Every row gives one point. Two turns around zero, p and q, are shown by what they do to some points. Where does a point land after both, in the order given? Backwards means that the second turn is done in reverse. Each puzzle has new turns, and all numbers are rounded.
(in the rows, 128 means zero)

Turn p:
[153, 174] -> [161, 169]
[ 81, 130] -> [ 82, 139]
[127,  98] -> [122,  99]
[150, 110] -> [146, 106]
Turn q:
[ 90, 144] -> [ 90, 143]
[122, 166] -> [121, 166]
[122, 113] -> [122, 113]
[182,  84] -> [183,  85]
[125, 132] -> [125, 132]
Where do these land?
q, then p: [160, 125] -> [159, 120]
q, then p: [ 78, 153] -> [ 83, 161]
q, then p: [146, 105] -> [142, 102]

Turn p:
[182,  94, 112] -> [145, 177,  87]
[114, 176, 116] -> [130, 125, 179]
[121, 126, 124] -> [120, 127, 129]
[124,  89, 154] -> [124, 108,  86]
[112, 162, 176] -> [157,  78, 149]
[115, 120,  87] -> [ 92, 152, 136]
Turn q:
[128,  91, 153] -> [112, 114, 168]
[154, 114, 170] -> [108, 153, 168]
[102, 172,  73] -> [154, 117,  59]
[118, 141, 151] -> [102, 136, 123]
[138, 121,  93] -> [164, 119, 123]
Where do these land?
p, then q: [131, 153, 127] -> [115, 145, 142]
p, then q: [117, 127, 135] -> [128, 117, 136]
p, then q: [112, 149, 168] -> [134, 120, 175]
p, then q: [104,  83,  62] -> [98, 94, 58]
p, then q backwards: [175, 128, 148] -> [154, 144,  87]

Turn p:
[106, 126,  96, 100] -> [137, 110, 118, 171]
[152, 137, 141,  71] -> [168, 126,  79, 122]
[115, 116,  86, 136] -> [129, 106, 155, 158]
[119, 151, 130, 153] -> [116, 156, 145, 132]
[116, 135, 182, 107] -> [108, 148,  79, 109]
[158, 103, 134, 200] -> [107, 122, 189,  78]
Turn q:
[104, 163, 127, 137] -> [103, 122, 129, 163]
[121,  97, 132,  99] -> [119, 137, 112,  90]
[131, 182, 164, 141] -> [129, 154, 119, 188]
[161, 123,  94, 156] -> [165,  95, 153, 128]
[115, 128, 119, 181] -> [123, 120, 180, 144]
[ 85, 110, 120,  74] -> [ 79, 124,  92,  91]
[177,  94, 140, 109] -> [176, 144, 112,  93]
Where do these land?
q, then p: [153, 163, 103, 117] -> [131,  96, 165, 115]
q, then p: [ 84,  95, 169, 114] -> [125, 167,  95, 175]
p, then q: [164, 153, 132, 167] -> [136, 157,  84, 153]
q, then p: [ 88, 110, 120, 163] -> [ 87, 140,  91, 121]
p, then q backwards: [120,  83, 132,  95] -> [128, 147,  84,  98]
q, then p: [159, 164, 112, 113] -> [139, 102, 170, 117]

Turn p:
[111, 114, 143, 150, 131,  91] -> [103, 168, 114, 135, 134, 117]
[127,  78, 139,  95, 112,  73] -> [138, 186, 158, 154, 110,  88]
[132, 180, 104,  94, 105, 152] -> [168,  92, 119, 125,  90, 162]
[144, 100, 125, 198, 118, 144] -> [ 94, 115, 118, 163, 188, 131]
[112, 160, 128,  94, 115, 176] -> [144,  75, 121, 113,  89, 130]
[126, 125, 104, 174, 183, 147] -> [121, 119, 106,  90, 192, 133]
[143, 139, 152,  90, 131, 114] -> [130, 140, 159, 115,  93, 135]
Turn q:
[157, 132,  95, 143, 159, 100] -> [138,  77, 125, 153, 115, 148]
[ 82, 166, 112, 110, 120, 124] -> [141, 159, 101, 112, 143, 171]
[117,  84, 182, 138, 115,  76] -> [107, 100, 103, 105, 175,  70]
[130, 113, 158, 182, 143, 163] -> [130, 124, 194, 129, 154, 108]
[133, 156, 117, 100,  73, 150] -> [ 93, 181, 111, 138, 106, 145]
[120, 134,  76,  97, 120, 163] -> [131, 152, 128, 110,  76, 166]
[157, 110, 155, 126, 166, 119] -> [155, 101, 133, 146, 126,  87]
Where do these land?
q, then p: [175, 134, 120, 137, 142, 155] -> [ 84, 129, 123, 164, 131, 135]
q, then p backwards: [135, 210, 119, 122,  76, 155] -> [155, 144, 142, 172,  96,  49]
q, then p backwards: [105,  95, 168, 127, 109,  80] -> [ 86, 102, 122, 162, 167, 156]
p, then q: [127, 121,  75, 126, 126, 108] -> [134, 107, 139, 174, 108, 137]
q, then p backwards: [106,  84, 132,  91, 156,  85] -> [ 73, 140,  97, 113, 154, 166]
p, then q: [128, 143, 143, 152, 156, 126] -> [155, 148, 122, 108, 118, 139]
q, then p: [120, 110, 140, 141, 131, 187] -> [ 95, 137, 147, 123,  80, 146]

Turn p:
[153, 153, 120, 151, 119, 127, 114, 137] -> [141, 151, 117, 107, 109, 126, 103, 130]
[101, 112, 140, 127, 110,  79, 115, 124] -> [125,  79, 109, 146, 139, 121, 101, 136]
[135, 102, 126, 109, 128, 129, 125, 111] -> [120, 124, 121, 134, 155, 142, 137, 113]
[118, 112, 122, 142, 120, 131, 122, 144] -> [139, 134, 130, 153, 128, 129, 116, 133]
[110, 135, 128, 123, 112, 146, 119, 122] -> [118, 123, 135, 138, 108, 148, 127, 122]
[139, 141, 124, 126, 125, 158, 177, 148] -> [156, 146, 145, 118, 113, 136, 170, 149]
[111, 151, 140, 174, 147,  90, 154, 115] -> [127, 111,  99, 125, 101,  69, 134, 146]
[143, 116, 127, 115, 132, 135, 113, 119] -> [121, 136, 128, 124, 146, 139, 125, 110]
[130, 126, 104,  96, 132, 148, 111, 133] -> [107, 145, 148, 126, 143, 158, 125, 131]
[140, 133, 149, 118, 155, 135, 130, 127] -> [125, 130, 147, 109, 137, 111, 140, 111]
Turn q:
[142, 107, 127, 137, 126, 130, 118, 142] -> [123, 130, 158, 131, 120, 133, 129, 128]
[107, 142, 127, 112, 122,  96, 120, 111] -> [143, 129, 108,  99, 131, 100, 127, 123]
[130, 134, 102, 129, 110, 123, 136, 121] -> [138, 134, 131, 134, 151, 117, 110, 124]
[145, 119, 145, 121, 129, 139, 146, 157] -> [127, 140, 137, 130, 116, 163, 125, 147]
[126, 131,  97, 108, 101, 151, 107, 160] -> [156, 117, 146, 144, 112, 135,  81, 115]
[161, 145, 133, 118, 150, 132, 118, 141] -> [ 95, 133, 125, 117, 114, 148, 109, 120]
[129, 104, 134, 109, 151, 118, 152, 107] -> [113, 115, 124, 112, 141, 123, 140, 168]
[107, 126, 146, 161, 109, 145, 116, 103] -> [144, 113, 127, 146, 138, 126, 168, 100]
[105, 143, 139, 157, 155, 118, 138, 110] -> [112, 139,  98, 139, 128, 106, 161, 126]
Where do these land?
p, then q: [109, 123, 121, 130, 102, 121, 112, 118] -> [135, 114, 148, 153, 126, 119, 132, 115]
q, then p: [136, 132, 123,  90, 146, 129, 137, 147] -> [128, 133, 151, 140, 129, 154,  98, 131]
q, then p backwards: [126, 108, 127, 137, 113, 129, 162, 148] -> [127, 115, 104, 127, 124, 142, 143, 161]
q, then p: [117, 123, 128, 140, 108, 123, 123,  31] -> [100, 128, 114, 133, 195,  80, 174, 142]
p, then q backwards: [134, 139, 106, 133, 165, 128, 119, 147] -> [143, 118, 106, 135, 137,  92, 142, 137]
q, then p: [126, 135, 128, 130, 138, 155, 111, 137] -> [132, 131, 111, 152, 118, 138, 126, 116]
q, then p: [125, 138, 137, 131, 126, 117, 123, 150] -> [129, 125, 122, 113, 113, 146, 126, 129]
q, then p: [149, 109, 130, 132, 139, 126, 116, 116] -> [125, 103, 142, 142, 130, 121, 140, 122]
q, then p backwards: [144, 141, 131, 127, 110, 127, 145, 146] -> [147, 122, 110, 125, 116, 142, 115, 139]
q, then p: [114, 131, 148, 130, 132, 125, 132, 141] -> [140, 134, 123, 121, 119, 144, 136, 140]

Turn p:
[ 96,  85, 124,  85, 148, 147, 134, 153, 127] -> [112,  67, 119,  98, 153, 111, 138, 123, 117]
[178, 110,  86, 182,  80, 110, 120, 158, 210] -> [167, 160,  98, 151,  77,  85, 194, 116, 198]
[108, 137, 110, 167, 125,  86, 123,  92, 135] -> [138, 147, 122, 151,  78, 155, 139, 109, 101]
[137,  89, 138,  94, 102, 134, 147, 187,  96] -> [131,  95, 153,  87, 137,  62, 113, 146, 135]
[125, 143, 161, 105, 139, 115, 160,  96, 130] -> [105, 135, 148, 163, 153, 130, 129, 138,  92]
[ 91, 110, 150,  98, 111, 192, 159, 130,  92] -> [ 66,  81, 149, 101, 141, 127, 103, 170, 133]
[158, 139,  98, 198, 141,  98, 129, 110, 136] -> [177, 174, 113, 140,  87, 156, 155, 141, 124]
[172, 142,  73, 148, 120, 112, 113,  95, 146] -> [148, 183, 135, 120, 109, 153, 173, 103, 146]
[ 78, 164, 145,  83, 132, 152, 143, 157,  96] -> [ 73, 115, 111, 102, 156, 111,  74, 133, 102]
[123, 156, 149, 105, 166, 131, 115, 111, 110] -> [125, 133, 128, 132, 169, 157, 101, 120, 104]
[144, 140, 139, 149, 120,  99,  71,  92, 134] -> [160, 147, 145, 161, 113, 162, 113,  86, 143]
[127, 120, 164, 120, 152, 160, 121, 153, 123] -> [134,  98, 117, 129, 164, 127, 103, 151, 141]
Turn q:
[143, 144, 126, 115, 136, 120, 139, 153,  72] -> [161, 163, 102, 129, 124,  89, 130, 138, 118]
[139, 146, 144, 146, 136, 171, 161,  90, 142] -> [148, 132, 127, 145, 176, 175, 124, 115, 144]
[105, 121, 158, 150, 126, 118, 184, 168, 128] -> [126, 119, 137, 119, 187,  94, 164, 144, 111]
[139, 182, 145, 121, 131,  63, 111, 121, 127] -> [130, 138, 136, 150, 100,  86, 151, 120, 192]
[198, 123,  91, 140,  91, 113, 124,  75, 147] -> [132,  89,  69, 150,  95, 165, 136,  75, 151]
[ 79,  74, 149, 136, 197, 142,  84, 152, 109] -> [127, 124, 180,  70, 134, 100,  55, 158, 105]
[ 93, 114,  72, 174, 109, 168,  87, 106, 115] -> [102, 116, 139, 174, 115, 147,  66, 104,  73]
[123, 142, 109, 127, 113, 151, 147, 165, 120] -> [132, 138, 117, 151, 136, 127, 145, 157,  94]
[133, 122, 140,  73,  70, 104, 101, 117, 138] -> [109, 146, 136, 108,  69, 142, 178, 100, 129]
[171, 119, 162,  99, 145, 148, 118, 130, 173] -> [158, 107, 136,  91, 116, 174, 146, 151, 158]
[ 86, 121, 113, 125, 154, 109, 151, 131, 136] -> [ 84, 136, 128, 119, 154, 109, 116, 147, 134]
Where do these land?
p, then q backwards: [188, 152, 134, 130, 142,  72, 150, 162, 133] -> [125, 161, 154, 128, 132, 137, 148, 161,  51]
q, then p backwards: [122, 191, 158,  83, 142, 115, 104, 104, 114] -> [188, 153, 114, 160,  75, 130, 113, 116, 136]
p, then q: [153, 106, 121, 120, 156,  68, 126, 130, 117] -> [176, 140,  88, 116, 131, 115, 132,  99, 150]
p, then q: [101, 124, 140, 180,  89, 147, 135, 116, 133] -> [111,  98, 154, 152, 120, 136, 158, 123,  81]
q, then p: [137,  91, 118, 153, 125, 129, 119, 141, 175] -> [131,  67, 145, 109, 123, 121, 138, 135, 134]
p, then q: [119, 157, 192,  76, 136, 128, 119, 139,  99] -> [141, 124, 172, 107, 104,  95,  64, 128, 150]
q, then p: [109, 146, 110,  93, 104, 169,  80, 141,  82] -> [116, 179, 151, 122, 107, 126,  60, 138, 153]
p, then q: [124, 113, 107, 130,  96, 181, 145,  76, 127] -> [106, 140, 172, 118, 171, 154, 161, 148,  99]
q, then p: [ 80, 100,  84, 135, 113, 158, 156, 116, 151] -> [110,  89, 103,  91, 120, 171,  92, 139, 108]
q, then p: [148,  99, 114, 180, 178, 115, 144, 154, 149] -> [184,  78, 120, 102, 134, 116, 156, 100, 125]

Turn p:
[134, 152, 147, 112,  80,  90,  93, 166, 119] -> [179, 102, 124,  97, 116, 132, 182, 128, 148]
[132,  86, 166, 132, 116, 111, 193, 133, 121] -> [ 64,  84, 110, 126, 139, 160, 141, 145, 135]
[144, 158, 121, 123, 151, 165, 113, 108,  91] -> [135, 181, 132, 134, 127, 131, 136, 113,  84]
[ 96, 130, 110, 105, 125, 130,  89, 157,  72] -> [171, 153, 164,  96, 134, 176, 134, 111, 130]
[111, 164,  96,  78, 103, 109, 100, 127, 117] -> [177, 144, 129,  74,  91, 130, 123, 131, 127]
[100,  86, 155, 124, 127,  93, 173, 156, 145] -> [ 91,  66, 130, 106, 153, 147, 118, 141, 154]
[ 98, 178, 103, 153, 124, 149, 105, 111,  98] -> [141, 167, 178, 127,  93, 116, 135,  98, 112]
[170, 120,  89, 160, 142, 139, 148, 128, 176] -> [110, 135,  85, 168, 128,  92,  98, 103, 154]
[156, 151, 133, 155, 193, 186, 133,  99, 175] -> [110, 150, 116, 184, 155,  66,  94, 112,  76]
[139,  75, 144, 146, 126, 162, 156, 106, 178] -> [ 95,  95, 106, 191, 131, 128,  93, 154, 126]
[128, 108, 144, 118, 121,  74, 105, 118, 116] -> [136, 130, 133, 103, 141, 132, 153, 173, 160]
Turn q:
[ 91, 152, 150, 116, 115, 147, 151, 181, 131] -> [174, 151,  97, 171, 116, 130, 142, 106, 118]
[144,  86, 158, 129, 189, 151, 147, 143, 117] -> [147, 163, 161, 127, 182, 134, 146, 158,  96]
[ 94, 164, 143,  92, 137, 103, 144, 151, 147] -> [147, 151,  91, 134, 108, 143, 110,  94,  91]
[130, 196, 135, 142, 126, 133, 155, 163, 126] -> [142, 112,  83, 163, 100, 115, 150, 133,  88]
[150,  91, 148, 150, 106,  87, 126, 129, 101] -> [143,  98, 164,  88, 135, 124, 160, 106, 134]
[184,  88, 128, 102, 159, 134, 103, 104, 111] -> [106, 133, 144,  82, 190, 107, 118, 152, 133]
[ 96, 175, 138, 108, 139, 105,  85, 148,  97] -> [166, 120,  66,  98, 112, 156, 115, 136, 125]
[115, 121, 113, 136, 149, 113, 128, 125, 127] -> [121, 142, 136, 113, 114, 145, 131, 138, 122]
[117, 119,  52, 133,  86, 179, 165, 105, 168] -> [ 58, 157, 141, 191,  97, 107, 129, 122, 178]
[137, 116,  88, 168,  64, 131,  95,  88, 183] -> [ 93,  92, 171, 141,  77,  95,  88, 124, 186]
[149,  99, 155, 132, 138, 124, 110,  71, 102] -> [112,  92, 158, 100, 176, 152, 117, 137, 136]
Where do these land?
p, then q: [ 94, 142, 101, 114, 121, 128,  75,  73, 132] -> [173,  83,  95, 116, 126,  79, 126, 109, 114]
q, then p: [142, 130, 144, 114, 107, 143, 119, 169, 157] -> [125, 151, 112, 120, 130,  96, 156, 142, 161]
q, then p: [170, 108, 154, 137,  91, 182, 137, 142, 103] -> [ 75, 118, 115, 132, 179,  93, 119, 132, 161]
p, then q: [108, 118, 136, 158, 173,  50, 147, 151, 132] -> [140, 184, 144, 116, 128, 158,  73, 105,  80]
p, then q: [ 84, 163, 108, 130, 137, 128,  83, 118,  74] -> [142,  79,  90, 148, 173, 119, 112, 106,  89]
p, then q: [157, 143, 126, 126, 107, 161, 157, 157, 132] -> [ 82, 119, 142, 131, 127, 145, 144, 135, 165]
p, then q: [146, 102, 128, 104,  92, 156, 186, 177, 128] -> [ 88, 156, 152, 149, 142, 140, 129, 151, 200]
p, then q: [ 89, 115, 121, 130, 125, 152,  73,  83,  99] -> [182,  80, 105, 152, 143,  97, 137, 139, 106]
p, then q: [108, 149, 120, 145,  95, 161, 122, 100, 152] -> [148,  78, 145, 121, 117, 119, 145, 106, 153]
q, then p: [159, 103, 108, 143, 190,  84, 143, 131, 146] -> [137, 114, 144,  68, 132, 164, 165, 126,  87]
p, then q backwards: [107, 139, 151, 119, 206,  72, 155, 126, 146] -> [214,  97, 123,  95, 148, 123, 104,  97, 123]
p, then q: [172, 124, 138, 116,  92, 120, 140, 109, 134] -> [111, 150, 124, 142,  94, 110, 161, 117, 149]
